Each row is a point. The points of each table are mixes of a few directions, plus a little noise. How many directions does each table use, and how many do they share? Where both have some left over, give the other angles between the two spaces (their principal angles), to ten degrees, smallest first.

First (5 x 2):
[[ 5.5  3.9]
 [-3.8 -2.7]
 [-2.3 -1.6]
 [ 1.5  1.1]
 [-0.9 -0.6]]
Second (4 x 2):
[[-2.7  5.7]
 [-0.3  0.6]
 [ 1.4 -2.9]
 [ 1.6 -3.3]]
Directions: first 1, second 1, shared 0; angles 80

First (6 x 6):
[[-4.6 -0.1 -1.7  1.0  5.4 -0.3]
 [ 7.5  0.9  2.6 -0.9 -8.5 -0.1]
 [ 1.3  3.4 -0.8  3.3  0.5 -2.8]
 [-1.7  0.2 -0.8  0.7  2.0 -0.3]
 [ 0.5 -3.0  1.4 -3.2 -2.2  2.4]
 [-2.9 -1.6 -0.5 -0.9  2.8  1.1]]
Second (9 x 6):
[[ 2.6  0.4  0.1  3.0 -1.7 -0.7]
 [-2.0 -3.9  0.9 -2.8  2.3  2.2]
 [-0.3  5.3 -2.1  1.9 -4.0 -1.3]
 [-3.2  2.1 -0.9 -1.4  4.8 -2.0]
 [-0.5  4.1 -2.6  5.2 -1.5 -1.5]
 [ 3.0 -7.0  3.8 -3.4  0.9  2.4]
 [-1.0  0.8  0.7 -2.8  4.7 -2.2]
 [ 1.1 -5.8  1.3  1.1 -0.3  3.2]
 [ 0.2  4.0 -1.0 -0.7 -5.3 -0.2]]
Directions: first 2, second 4, shared 2

First (10 x 11):
[[-3.8 -1.8  0.7  1.7  0.5 -2.9 -0.6  0.3 -3.5  2.4 -0.6]
 [-0.3  0.6  4.9  2.8 -0.5  0.7  3.2  0.6 -2.5  3.8 -1.1]
 [ 0.4  2.1 -3.2  0.1 -1.1  1.5  3.1  1.6  3.8 -2.9  1.6]
 [-5.0 -0.7 -4.0  1.2  0.0 -3.3  0.7  1.6  0.3 -1.2  1.1]
 [-1.8  1.5  2.5 -0.5  3.6  0.2  0.4  1.5  1.2 -1.7  0.4]
 [-5.0 -0.1  3.4  1.0  1.6 -4.9  1.3 -0.1  2.9  0.9 -2.5]
 [10.7 -0.9 -3.6 -4.6 -2.3  7.0 -5.9 -3.2 -2.3 -1.5  1.5]
 [-1.6  0.0 -0.4  0.1 -0.4 -2.2  0.8 -0.3  2.7 -0.4 -0.8]
 [10.1 -2.1 -0.3 -2.4 -4.3  4.8 -4.5 -4.6 -3.6  2.9 -1.0]
 [-3.8  1.3 -0.2  0.5  2.9 -0.7  1.5  2.6  1.0 -2.2  1.4]]
Second (8 x 11):
[[-0.2  2.6 10.2  0.3  7.4  4.8  3.4  2.8  1.5 -3.0  3.0]
 [ 0.9  0.9 -4.6  0.8 -4.3 -0.9 -0.3 -0.2 -2.5  3.1 -2.8]
 [-0.2 -0.6 -1.5 -0.2 -1.2 -0.9 -0.7 -0.6  0.1  0.4 -0.2]
 [-0.2 -2.6 -6.6 -0.6 -4.2 -3.5 -2.8 -2.3  0.0  0.9 -1.2]
 [-0.4 -2.5 -5.9 -0.7 -3.9 -3.5 -2.4 -2.2  0.2  0.6 -1.2]
 [-0.2 -0.6 -1.3 -0.1 -0.9 -0.9 -0.7 -0.6  0.1  0.0 -0.2]
 [ 1.2  4.4  3.3  1.4  0.5  3.6  3.2  2.7 -3.1  2.4 -1.6]
 [-1.1 -1.1  6.5 -0.8  6.2  1.2  0.5  0.3  3.8 -4.5  4.0]]
Directions: first 5, second 2, shared 1; angles 40
